Rows are points. Each copy is the shape, with its points in the same order, stretched, turned, moved and blurred by noise. Is it also mirrored, or only turned?

Shape (6 x 3):
[6.3 0.5 0.1]
[2.2 -1.5 -2.5]
[1.4 2.4 -1.9]
[-3.1 5.5 0.8]
[-3.7 0.1 -1.0]
[-0.7 0.0 -0.2]
Copy 1 (6 x 3):
[0.9 5.1 1.8]
[-2.9 2.3 -1.4]
[1.8 0.2 -2.6]
[5.8 -4.9 -2.2]
[-0.4 -4.0 -1.9]
[-0.6 -1.4 -1.1]
Copy 1 is: mirrored
Copy 2 (6 x 3):
[5.2 -4.7 -0.9]
[2.3 -0.3 -3.6]
[2.5 0.5 0.4]
[-0.7 2.7 4.8]
[-2.8 3.6 -1.1]
[-0.4 0.5 -0.7]
Copy 2 is: only turned
Copy 3 (6 x 3):
[3.4 4.9 2.4]
[-2.3 3.5 2.2]
[0.3 3.4 -1.2]
[2.5 -1.2 -5.2]
[-2.6 -2.0 -1.5]
[-0.4 -0.5 -0.1]
Copy 3 is: mirrored
Copy 4 (6 x 3):
[5.3 -1.0 -6.2]
[1.8 2.6 -4.6]
[4.0 1.5 -1.9]
[2.2 0.4 3.3]
[-1.8 2.5 0.7]
[0.4 0.9 -1.6]
Copy 4 is: only turned

Shape (9 x 4):
[2.3 6.3 -0.3 2.0]
[0.5 2.5 1.0 1.4]
[6.0 2.1 0.9 2.9]
[-2.0 -0.9 1.3 -1.1]
[3.7 0.1 -2.9 2.1]
[-0.4 -0.7 1.8 3.0]
[-1.3 -2.2 0.5 1.9]
[1.2 -0.6 -2.1 5.4]
[-0.5 -1.6 -0.5 1.7]
Copy 1 (9 x 4):
[-0.4 0.1 1.6 -5.3]
[0.5 0.9 0.7 -2.3]
[-1.4 4.4 1.6 -4.4]
[0.7 0.2 1.1 1.4]
[-3.6 2.4 -1.1 -2.4]
[0.7 2.2 -1.8 -1.0]
[-0.2 1.6 -2.4 0.4]
[-2.3 2.3 -4.9 -2.9]
[-1.1 1.6 -2.0 0.0]
Copy 1 is: mirrored
Copy 2 (9 x 4):
[-5.8 0.3 0.0 7.1]
[-1.8 -2.1 0.0 3.8]
[-2.4 0.8 5.5 4.9]
[0.8 -4.5 -1.6 -1.5]
[-0.6 3.9 2.7 1.2]
[3.0 -2.9 0.3 3.4]
[3.7 -2.1 -0.5 0.7]
[3.7 3.4 1.0 4.8]
[2.7 -0.8 -0.2 0.6]
Copy 2 is: only turned
Copy 3 (9 x 4):
[-2.2 6.8 -4.4 -0.7]
[-1.7 2.6 -2.9 0.5]
[-5.8 3.8 -1.1 -2.1]
[0.5 -1.1 -1.7 0.9]
[-1.2 3.5 1.0 -1.6]
[-1.5 0.1 0.2 2.0]
[0.0 -1.1 0.7 2.0]
[-0.7 3.3 1.8 1.8]
[0.2 0.3 0.8 1.3]
Copy 3 is: only turned
Copy 4 (9 x 4):
[-5.3 -7.8 -1.9 -4.1]
[-1.7 -4.9 0.8 -1.5]
[-5.2 -8.1 -5.1 -0.1]
[2.9 -0.6 3.2 1.0]
[-5.0 -1.9 -2.3 0.0]
[-0.3 -3.9 2.5 2.4]
[0.6 -1.2 3.1 3.1]
[-5.4 -3.3 1.5 2.7]
[-0.6 -1.3 2.4 2.2]
Copy 4 is: mirrored

Shape (10 x 6):
[-0.7 0.7 0.8 -2.2 -0.6 -0.4]
[-0.8 1.8 4.3 -2.1 1.8 -0.7]
[1.3 0.5 -3.8 0.0 0.8 -1.1]
[-4.1 1.5 -3.8 -2.1 1.9 1.5]
[-2.6 4.6 -3.0 0.5 -5.1 3.6]
[0.6 2.5 -1.2 -2.0 0.4 -0.2]
[1.2 9.8 -0.5 0.0 1.8 0.6]
[-2.4 0.7 -2.0 -2.3 -0.1 1.7]
[1.2 0.1 2.7 1.1 0.5 1.5]
[-2.7 0.5 -0.1 3.6 -7.2 -0.2]
Copy 1 (10 x 6):
[1.7 -0.5 0.3 1.0 -2.5 1.5]
[-1.3 -1.4 -2.5 1.9 -3.6 2.1]
[4.0 -1.0 -1.0 0.3 1.9 -0.2]
[5.6 1.2 -1.0 0.0 -2.2 -2.3]
[4.9 -4.4 3.9 -0.7 -2.4 -3.1]
[2.9 -2.3 -1.3 -0.2 -0.8 0.8]
[2.6 -9.2 -5.3 0.2 -0.6 -1.4]
[3.6 0.7 0.8 -0.5 -2.5 -0.7]
[-3.2 -1.8 -0.7 0.2 -1.2 0.5]
[3.1 -2.7 6.2 3.8 -1.3 -1.8]
Copy 1 is: only turned
Copy 2 (10 x 6):
[-0.4 -0.6 -0.8 0.8 -0.3 0.5]
[3.1 1.6 -2.4 1.6 -3.3 3.4]
[-0.1 -0.6 -2.3 -1.2 4.7 -4.1]
[1.6 -3.0 -0.1 -3.1 0.0 -3.2]
[0.2 -6.9 3.6 -1.7 4.5 0.3]
[1.7 -1.3 -2.8 0.7 2.5 -1.5]
[9.1 -2.8 -6.0 1.1 4.4 0.9]
[0.0 -2.3 0.7 -1.1 0.5 -1.9]
[2.8 1.7 0.6 0.2 0.2 2.1]
[-4.9 -3.9 5.9 -2.9 2.6 3.9]
Copy 2 is: only turned
